Rows are points. The last column is the point's height on a tilted bowl or saddle (a function of degree 2), plus a little noise. Count its main directions that bend up, bend down and stay straight.
In the rows, zero is written as 128.

Points (12 x 3)
[[145 126 159]
 [121 110 161]
 [ 97  93 136]
 [138  55 173]
 [159 110 146]
 [142 165 155]
 [184 113  92]
 [123 171 153]
 [130 113 165]
 [186 150  85]
 [145 130 158]
 [108 170 140]]
Directions: 0 up, 1 down, 1 straight

Points (11 x 3)
[[ 93 115  93]
 [ 98 183  97]
 [118 124 100]
 [ 91 124 101]
 [170 192  73]
 [164 120 125]
 [103 137 106]
 [166 120 127]
 [122 130 106]
 [122  99  82]
 [188 130 151]]
Directions: 1 up, 1 down, 0 straight

Points (17 x 4)
[[106 119 117 139]
 [ 82 154 156 117]
 [151 118  96 137]
 [135 175 107 132]
 [165  70  90 105]
 [135 116 110 142]
 [ 97  60 156  47]
 [133 151 116 144]
 [191  93 154 141]
 [ 84 110 140 111]
 [ 67  80 151  50]
 [110 100 118 126]
 [139 103 113 136]
 [123 123 114 143]
 [165 114 112 140]
 [152 119 142 144]
 [117  70  78  96]]
Directions: 0 up, 2 down, 1 straight

Points (16 x 4)
[[106 105 156 132]
 [117 139  65 132]
 [119 160 125 123]
 [145 110 103 115]
 [171 197 121 187]
 [123 114 174 143]
 [101 121 111 114]
 [ 97 155 133 127]
 [165 191 166 203]
 [ 77 162 160 162]
 [133 120 108 108]
 [113 167 126 129]
 [208 138 114 186]
 [ 83 120 135 131]
 [110 172 150 143]
 [118 133 125 110]]
Directions: 3 up, 0 down, 0 straight

Points (17 x 4)
[[114 117 132 119]
 [145 107  81 118]
 [125 110  94 121]
 [117  88 124 116]
 [103 127 151 118]
 [152 116 113 114]
 [121 127 172 115]
 [155  82 157  89]
 [104  99 115 121]
 [111 123 136 119]
 [197  73 124  61]
 [136 159 131 113]
 [139 147 157 115]
 [135 122  84 121]
 [114 121  61 122]
 [152  36 192  35]
 [140 143  88 118]]
Directions: 0 up, 1 down, 2 straight

Points (15 x 4)
[[159 139 114 145]
 [167  77 119 160]
 [ 94 144 155 141]
 [139 130 112 151]
 [123 147 173 160]
 [147  68 105 177]
 [190  89 103 140]
 [135 143 138 156]
 [123 188 151 183]
 [118  58 148 160]
 [131 116 144 153]
 [172 123  64 110]
 [146  82 118 167]
 [148 141 142 160]
 [ 85 145 123 147]]
Directions: 1 up, 1 down, 1 straight

Points (25 x 5)
[[100  88 156 137 101]
 [155 145 146 139 115]
 [ 94 155 137 155 146]
 [169 112 147 150 116]
 [180  89  82 111 132]
 [181 138 166 107 126]
 [ 57 119 115  84 174]
 [149  78 145 142 104]
 [138 110 110  89 112]
 [ 93 183  70 138 202]
 [135 140 172 166 142]
 [104 142  97  80 151]
 [118  98 134 104 105]
 [127  73 139 114 102]
 [116 154 135  86 135]
 [ 44 121 131  94 180]
 [166 150 122 113 107]
 [ 74 170 133 116 181]
 [134 138  93 128 114]
 [106 140 108 139 120]
 [135 139 110 184 134]
 [ 63 163 143 144 186]
 [151  93 104 122 102]
 [155  95 139 113 106]
 [ 99 146  88  79 162]]
Directions: 3 up, 0 down, 1 straight

Points (23 x 5)
[[170  91 145  35 140]
 [119  86 181  98 196]
 [118 139 127  96 138]
 [ 95 129 135 102 148]
 [167  76  96 126  79]
 [146  73 194 127 151]
 [144  95 129 119 129]
 [127 108 139 133 143]
 [148 147 177  76 171]
 [124  65  95 119  93]
 [142  80 112 151 110]
 [112  84 135  77 152]
 [163 123 130 173 117]
 [103 153  90  95 108]
 [165 132 128 131 119]
 [116 181 121 115 115]
 [173 162 143 148 100]
 [142 162  79 143 155]
 [126 135  89 198 196]
 [130 118 143 127 146]
 [152 148  82 159 165]
 [131 103 112 132 134]
 [125 128 105 156 156]]
Directions: 1 up, 3 down, 0 straight

Points (23 x 5)
[[103 136 143 140 137]
 [141 130 112 125 111]
 [105 145 183 113 146]
 [ 85 140 168 175 187]
 [115 113 129 113 125]
 [108 131 175 135 144]
 [116 151 136 145 130]
 [118 125 144  98 122]
 [125 187  94 159 162]
 [176  88 130 108 138]
 [169 153 104  93 112]
 [122  69 131  68 168]
 [ 96 137  99 172 170]
 [ 79 124 125 123 158]
 [109  85 105 143 163]
 [110  46  89 133 217]
 [147 168 136 189 154]
 [159 130 151 126 110]
 [123 130  42  95 156]
 [153 112 117 162 138]
 [107 114 116  69 142]
 [151 126 155  62 128]
 [116 145 172 162 149]]
Directions: 4 up, 0 down, 0 straight

Points (48 x 7)
[[166 141 137 171 151 221 153]
 [129 135 146 127 175 107 130]
 [123 122 173 139 143 106 125]
 [137 139 181 113 119 157 123]
 [153 191 126 115 113  38  43]
 [114 146 135 147 111  77 100]
 [174  83 120 118 150 115  89]
 [123 117 107 102 122 177 115]
 [134 113 137 111  71  68  84]
 [ 93 122 116 106 169 157 122]
 [141 129 103 142 133 106 121]
 [ 83 142 117 126 116 161 110]
 [ 99 141 144  93 172  92 106]
 [ 64 127  99 161 146  61 124]
 [116  83 118 157 125 136 103]
 [112 153  84 131 103 127 123]
 [155 154  97 129 130 164 123]
 [102 104 114  73 137 153  96]
 [142  23 118 173 112 160  25]
 [127 172 110 111 146 130 123]
 [ 98 131  72 191  82 148  88]
 [ 94 170  86 129 137 137 137]
 [140 171  89 158 107 155 114]
 [ 94  98 132 124 134 104 108]
 [186 118 115 157 135 143  95]
 [177 113  99 121 103 129  88]
 [117  76 141 125  81 132  87]
 [ 90 166 118  82 162 164 107]
 [142 175 147 170 156 154 145]
 [159 164 119 112 170 112 113]
 [159 181 136 135 129  82  81]
 [ 70 130 129 134 119 107  97]
 [155 140 166 161 120 175 148]
 [111 149 124  99 124 137 110]
 [183 167 103 142 179  99  98]
 [119 130 188 172 107 103 121]
 [174  88 153  86  43 123  70]
 [135 173 159 104 123 110  90]
 [160 136 132 122 106  78  89]
 [178 157 150 189 158 152 137]
 [135 130 136 111 160 117 122]
 [140 161  77 143 111 164 125]
 [153 104 128 151 165 103 119]
 [103 158 168 141 117 154 118]
 [142  93 137 146 174 112 123]
 [171  73 153 149 146 171 103]
 [102 140  82 174 124  83 120]
 [100  95  96 123 158 124 129]]
Directions: 1 up, 3 down, 2 straight

Points (45 x 7)
[[ 74 167 168 110 151 111 153]
 [136 143  61 114 190  96 191]
 [141 101 105 137 132 116 149]
 [106 113 109 140 120 119 139]
 [171 105 100 146 107  59 201]
 [136 136 182 129  89 125 121]
 [122 144 195 121 116  67 163]
 [ 75  58  99  98 185 162 186]
 [163 122 116 108 106 120 156]
 [122  80 101  96 129  91 180]
 [142 127 201 151  86 147 101]
 [116 134 101 128 206  99 198]
 [131 171 133  69 104  87 172]
 [137  90  81 131 152 203 160]
 [ 92 130 164 194 123 128 106]
 [145 100 154 131 151 172 116]
 [160  95 167 101 134 146 143]
 [ 98 181 143 144 140 149 118]
 [144 178 131 113 104 150 133]
 [107 166 149 134 149 121 122]
 [ 94 115 150  83 155 126 157]
 [133 134 161 172 165 162 113]
 [158 155 140 187 143 119 124]
 [149 159 131  96 137 137 138]
 [175 163 117 134 157 112 151]
 [142 135 109 122 154 129 140]
 [148 142 170 110  80 120 143]
 [122  90 160 109  90 178 122]
 [152  68 137 114 168 198 134]
 [149 147 145 149 189 112 158]
 [150  84 107 152  64 125 174]
 [134 116 105 128 118 133 138]
 [107 175 104  45 123 127 187]
 [147 110 120 158 104 162 125]
 [157 146 159 141 129  82 145]
 [122 117 139  93 154 221 136]
 [178 166  81  73 136 106 182]
 [127 118 118 153 131  82 154]
 [143 141 153 174 111 118 108]
 [168 135 135 106 120 197 142]
 [130 129 157 129  89 139 118]
 [129 165 142 147  94  91 121]
 [123 165 101 133 105 124 132]
 [118 122 136  99 144 135 136]
 [113 142  72 177  95 127 157]]
Directions: 4 up, 0 down, 2 straight

Points (39 x 7)
[[117 145 103 106 154  98 130]
 [132 140 114  72  79 144  59]
 [101  76 169 152 181 158 137]
 [131 121  95 162 104 127 153]
 [101 171  75 124 138 141 166]
 [115  94 129 123 131 174 119]
 [111  33 209 110  75 105 191]
 [128 123 164  84 177 145 141]
 [108 101 156 161 171 182 142]
 [176  81 112 117 141 146 140]
 [169 137 122 106 115 125 100]
 [196 162 171 153  93 101  79]
 [131  96 166 116 147 104 153]
 [143 103 110  71 174 103 143]
 [134  92  58 166  87 186 208]
 [140  63 160  82 111 135  90]
 [161 133 150 159  96 115 124]
 [112 145 131 139 131 101 134]
 [142  97  61 175 122 155 190]
 [160 153 123 147 135 119 119]
 [121 124 124  96 169  82 141]
 [155  94 135 145 139  78 174]
 [ 82  81 119 110 164 144 120]
 [108 135  68 139 103  74 121]
 [158 160  93 209 119  80  74]
 [172 127  92 135 120 154 129]
 [ 95 160  99 166 104 102 134]
 [117  95 169  87 126 114 113]
 [115 118 129 108  66  90 115]
 [129 147 174 126 145 127 148]
 [136  87 106 112 167 117 154]
 [148 147 117 166 144 105 127]
 [122 160 180 123  96 105 127]
 [139 125 139 126 151 123 142]
 [113 109 148  93 117 104 112]
 [118 153 153  94 185 161 174]
 [157 133 119 132 122 103 123]
 [121 117 132  94 175 128 143]
 [162 181 142 140 148 151 122]]
Directions: 3 up, 3 down, 0 straight

Points (62 x 9)
[[137 140 174 150 129 121 137 104 137]
 [220 129 134  68  97 176 114 126  67]
 [ 95 127  90 143 111 142 191 124 132]
 [143 128 143  62 165 133 129 104 129]
 [149 122 136 165  84 145 167 161 169]
 [159 123 146 174 111 169 107 104 130]
 [173 137 106 145 154 110 139 126 136]
 [110 171 132  94 115  71 134 137  97]
 [117 158 138 180 140 123 166 158 151]
 [107 107 146 145 104 153 129 124 125]
 [124  91 171  69  95 150 141 113 149]
 [185 137 153 128 163 107 155 118 119]
 [148 128  73  97 118 101 149 135 116]
 [127 152 141 117 128 149 135 120 122]
 [133 127 164 139 112 102 125 165 121]
 [117 144 179  78 148  89 150 113 136]
 [ 99  88 125 147 123 121 131 101 117]
 [110 116 116 174 136 136  95 171 113]
 [172 108 114  47 148 124 140  47 112]
 [110 148  40  98 117 127 108 156 125]
 [121 123 160 156 216 110 132 128 170]
 [135 117 129 119 154  94  96  84 140]
 [145 175 155  84 168 162 172  74  93]
 [132 115 139 110 114  91 137 100 121]
 [163 132 104 206 122 111  54 122 167]
 [160  59 111 152 124 170 152 128 154]
 [142 173 115  87 119 131 152 172 102]
 [142 106 102 112 149 153 108 147 135]
 [156 134  89 157 141  93 111 134 145]
 [101 151 137  85 138  47 122 138  92]
 [112 100 141  61 131 121 172 129 119]
 [158  82 104 118  84 166 148 112 154]
 [146  89 132 139 157 165  68 134 123]
 [107 139 140 148  94 139  96 105 140]
 [163  92 155 131 159 128 114 133 115]
 [155  91  99 120 167 138 133 120 143]
 [133  64 125 158  97 123 103 111 134]
 [159 139  69 144 132 165 151 154 155]
 [173 141  48 119 117 135 168 131 132]
 [139 158 126 146  78 138 146 130 152]
 [123  98 130 149 103 108 184 147 146]
 [106 138 210 107  92 110 207 102 177]
 [169  97 151 133  99 119 106 119 128]
 [161 154  90 125 127 143 179  88  92]
 [110 104  99 156 151 212 123 142 140]
 [183 147 151 150  92  50 133  97 149]
 [127  92 114 114  94 153 153  97 145]
 [171 105 115 188 149 132 103  93 139]
 [130 100 159 173 183 167 157 132 146]
 [ 28 165  95 112 174  86 140 146   7]
 [166  58 181 104 143  98  87 102 129]
 [143 142 168 222 132  95 130  96 159]
 [156 149  91 163 136 110 154 113 138]
 [191  84 117 127 176 112 143  92 129]
 [131 112 138  96 197  95  92 127 168]
 [ 32 132 106 168 152 114  94 108  30]
 [124 121 175 143 105 140 138 127 133]
 [117 112 135 178 138 149 139 149 131]
 [150 122 156 147  92 121  77 124 150]
 [119  98 162 125 126 161 160 115 124]
 [129 128 132 152 160 132 126 164 131]
 [115  69 174 120 104  96 127  91 137]]
Directions: 4 up, 2 down, 2 straight

Points (61 x 9)
[[ 90 110 149  73 115  95 117 144 148]
 [105  56 142 107  99 181 124 138 195]
 [104 114  90 156 230 106  99 119 112]
 [112 100 116 197 134 138 154 140 119]
 [127  32 135 113 112  68 104 143 183]
 [ 93 115 119 118 117 125 181 112  97]
 [ 77 110 176 151 140 156 126 127 137]
 [ 95 138 157 119 150 162 188 136 107]
 [141 133 118 114 110 156  68 158 135]
 [134  67  95 177 134 133 140 137 140]
 [149 103 143 149 116 126  98 146 154]
 [140 101 138 140 152 104 124 111 146]
 [ 63 150  56 139  66 166 139 161  76]
 [115 146 103 139 139 142  93 109 144]
 [121 135 111 154 142 155 130 109 150]
 [130 102 170 157 197  98 161 132 140]
 [127  99 165 150 165 132 144 132 147]
 [ 95  76 154 101 176 140 131 137 124]
 [162 180 163 142 176  94  94  86 195]
 [132 152 128 185 121 126 162 131 151]
 [145 153 128 128 145 148 126 135 141]
 [167 161 112 132 124 182  67  64 167]
 [164 178 144  96 142  99 120 104 148]
 [104 120 140 152 128 150 128 133 134]
 [173 102 144  84 120 112 183 147 114]
 [153 140  58 134  85 163 123 135 215]
 [122  63 144 109 143  98 139 124 142]
 [122 118 158 146 124 114  82 110 167]
 [154 197 183 168  61 169  70 162 153]
 [121 125 127 182 106  86 153 132  99]
 [ 89 111 120  70  93 134 132 162 139]
 [ 94  50 136 151  58 129 137 113 131]
 [195 142 133 147 166  99  99 112 127]
 [167  97 196 138 111  92 182 163 105]
 [127 167 129 141 141 105 127 140 141]
 [126 154 117 166 107 106 133 137 129]
 [114 120 176 163  78 104 135 141  97]
 [188 106 167 140 129 141 142 152 160]
 [128 145 110 103 169 118 138 153  99]
 [121 108 147 111 133 118 169 143 115]
 [160 134 151  71 123 102 132 102 124]
 [127 102 112 124  84 100 191 150  79]
 [ 75  93  99 184 190  87 132 101 175]
 [103 144  84 119 113 174 157 134 127]
 [ 88 122 102 134 116 133 114 109 134]
 [144 130 182 122 180  89 181 144 143]
 [ 97 172 194 132 121 108 115 115 156]
 [131 165 137 102  85 139 110 116 133]
 [163 146 122 102  84 141 136 122 162]
 [156 147  64 114 131  85  91 110 165]
 [103 134 157 110 183 134 168 190  88]
 [172 149  83 127 212 100  87 117  77]
 [ 53 145 123  92 139 125 143 177  55]
 [ 94 169 105  53 116 111 121 132 146]
 [103 103 134 133 121 151 124 118 140]
 [ 90 146 155 127 179 142 103 115 122]
 [112 169 127 102 129 142  88 137 104]
 [113 126 148 173 111 147 203 125 112]
 [195  79 125 114 120 137 104 122 152]
 [142 109 108  92 157 140  88  93 128]
 [147 205  87 138 102 144  92 142 165]]
Directions: 4 up, 4 down, 0 straight

Points (71 x 9)
[[165 106 100 134 128  86 130 122 174]
 [117 138 139  82 130  87 122 137 126]
 [142 112 128  95 124 152 139  98 136]
 [126 131 125  90 151 178 110 107 148]
 [161  72 175 125  87 106 131 153 148]
 [163 165 145  78 140  58 175 181 128]
 [155 145 118 135 197 126  97 125 155]
 [102 139 141 146 140 156 135 111 120]
 [ 98 116  90 156 158 121 216  87 159]
 [114  65 123 158 130 134 141 159 192]
 [110 125 130 128 153  77 180 118 146]
 [171  83  95 120 144 117 113 114 183]
 [142 104 138 156 130 120 142 177 149]
 [148 166  67  46 166 113 114 102 149]
 [148  87 160  95 121  99 173 117 145]
 [166 108 102 121 114 142 124 108 166]
 [121 145 140 106 135 138 126 105 113]
 [101 107 138 129 147 168  99 113 162]
 [204 136 138  77 107 153 141 182  78]
 [158 140 127  98 111 145 136  94 126]
 [ 97 176 154 154 166 114 127  91  81]
 [122  85 127  84 107 113 154 131 132]
 [114 103 148 136 129  99  78 112 162]
 [113 125 171 120 153  91 127 135 133]
 [127 129 143 119 162 144 125 135 130]
 [186 181 175 164  90 113 151 175 156]
 [ 76 171 128  89 133 128 174 140  49]
 [131 110 125 139 106 140 170 167 153]
 [129  80  96 113 126 145 139 167 147]
 [123  87 138 144 180  95 123 130 187]
 [ 53 159 182 151 152  82  91 125  94]
 [147 138 176 119 177 174 126 111 138]
 [126 140 163 188 150 122 151  90 150]
 [ 98 151  75 154 119 164 146 157 112]
 [148  93 123 184 126 137 110 132 201]
 [153 135 148 177 145 129 169 114 175]
 [166 131 178 147  96 144 153 140 148]
 [182 116 105 126 109 145 100 168 134]
 [132  99 159 136 162  70 120 168 161]
 [198  99 156  59 153 129 218  60 119]
 [127 108 150 171 141 113  74 157 152]
 [157 175 147 146 120 129 167 112 125]
 [143 144  70 163  81 115 147 120 182]
 [175 129 134 106  93 111 107 105 149]
 [ 85 123 105 137 175 131  69 119 137]
 [ 95 172 125 138 137 122  74  72 118]
 [135 118 107  62 127 149 113 195  94]
 [135 177 108 142 117 117 175  78 113]
 [159 133 172 157 139 122 147 132 150]
 [162 132  89 133 119 146 154 164 134]
 [106 133 144  76 135 158 153 131  95]
 [109 141 169  97 159 138 174 103  82]
 [125 128 137 155  89  84 119 120 176]
 [127 138 184 137 103 110 128 155 129]
 [169 118 160 145 127 115 172  97 167]
 [128 157 146 182 112 204 131  98 183]
 [166 118 201 100  96  78 104 123 134]
 [106 152 104 116 166  97 139 111 107]
 [ 47 116 176 161 127 119 136 120 103]
 [186 177 153 112 125 128 136  75 113]
 [232 168 156 114 163 149 154 144 109]
 [155 142 126 137 132 143 118 110 145]
 [ 73 105 141 122  94 172 215 125 143]
 [107 129 102 101 150 146  94  92 143]
 [153  94 138 134 121 110 145  92 175]
 [142 154 125 141 119 113 203 137 141]
 [218 142 134 130 117 104 111 131 146]
 [123 174 161  85 206  82 153  94 132]
 [184 126 101 107 123 127 122 156 124]
 [147 247 105 168 134 123  84 152 111]
 [ 87 113 138 172 101 139  93 123 163]]
Directions: 3 up, 2 down, 3 straight

Points (69 x 9)
[[152 209 118 163 125 146 145 100  85]
 [118 114 122 151 133 155 139 103 111]
 [136 113 110 127 154  93 161 102 110]
 [104 144 153  82 112 155 128 118 122]
 [183 215  94 179 111 122  82 190  52]
 [104 114 132 117 147 128 184  79 108]
 [115 138 112 128 102  65 136 152 108]
 [ 95 170 125 104 131 133 159  61 112]
 [104 105 136 104 132 143 103 143 118]
 [112  89 147 195 193  93  80 122  83]
 [114 142 140 134 110 142 107  90 115]
 [133 135  42 163 150  83 141  70 117]
 [143 146 132 127 135 110 123 122 115]
 [123 143 145 157 118 175 152 152 105]
 [165  92 130 136 153 129 150 137  99]
 [126 146 146 112  79 142 117 142 111]
 [ 83 156 168 157 138 120 132  97 102]
 [ 99  81 162 160 165 118 131 122 101]
 [180 122  97 152 130 166 149  80  86]
 [ 93  87 114 168 156 132 132 101 106]
 [132 110  70  92 113 112 127  63 139]
 [163 101 111 197  99 130 131 159  77]
 [110 112 147 175 122  71 122 184  93]
 [124 134 116 227 126 148 126 118  77]
 [135 178 110 138 135  98 106 149 107]
 [137 181 124 136 168 110 101 150 103]
 [146 105  91  97 168 133  37 112 138]
 [101 183 173 207 103  77 127 103  73]
 [173 179 199 114 164 110 116 108  76]
 [104 153 119  93 200 120 128 112 110]
 [127 138 154 159 148 135 150 180 106]
 [123 143  90 144 170 140 128 145 112]
 [ 97 156  86 141 121 142 102 135 115]
 [104 100 164  96  89 155 142 117 120]
 [176 128 122 119 220  91 118 116 104]
 [114 128 143 143 131 120 128 179 108]
 [183 138 165 133 107 119 111 160  89]
 [155  92 173 112 103 182 156  65  81]
 [232 178 117 160 143 116 125 127  71]
 [143 117 157 147 121 143 181 146 107]
 [135 108 108 177 123 125 186  86  91]
 [131 102 139 166 121 154 103 143  97]
 [137 144 169 132 147 100  90  89 100]
 [113 121 168 125 177 159 105 131  99]
 [120 113  90 115 110 161 133 133 117]
 [ 68 123 159 151 148 108 131  99 104]
 [120  56 132 112 125 112 121 154 103]
 [113 127 185 140 127  98 145 101 108]
 [146 134 140 143 164 118 136 121 109]
 [119 126 126 142  90 122 162 146 111]
 [169  76  84 100 144 105 142  88 108]
 [156 134  86 170 141 121 107  95 112]
 [ 88 128 106 111 127  49 162 113 107]
 [167 117 144  82 118 114 127  92 102]
 [136 122 126 164 139 113 159  95 105]
 [ 97 131 136 105 163 118 168 120 112]
 [105 115  94 154  90 115 143 137 108]
 [148 141 130  63 110 125 159 123 104]
 [113 124 122 106 162 116 116  89 125]
 [104 161 155 155 125 199 129 111  96]
 [167  33 142 149  76 155 126 136  52]
 [138 106 100 141  62 118 160 140  93]
 [114  54 119 112 117 137 146 145 102]
 [189 126  84 167 103 126 122 135  84]
 [174 159 111 177 108 148 100 168  77]
 [135 168  92  90 139 179  55 131 114]
 [184 179  97 114 165 135  99  31 103]
 [ 99 159 123  67  90  83 193  95 102]
 [136 134 160 147  94 158 151 136 108]]
Directions: 1 up, 6 down, 1 straight
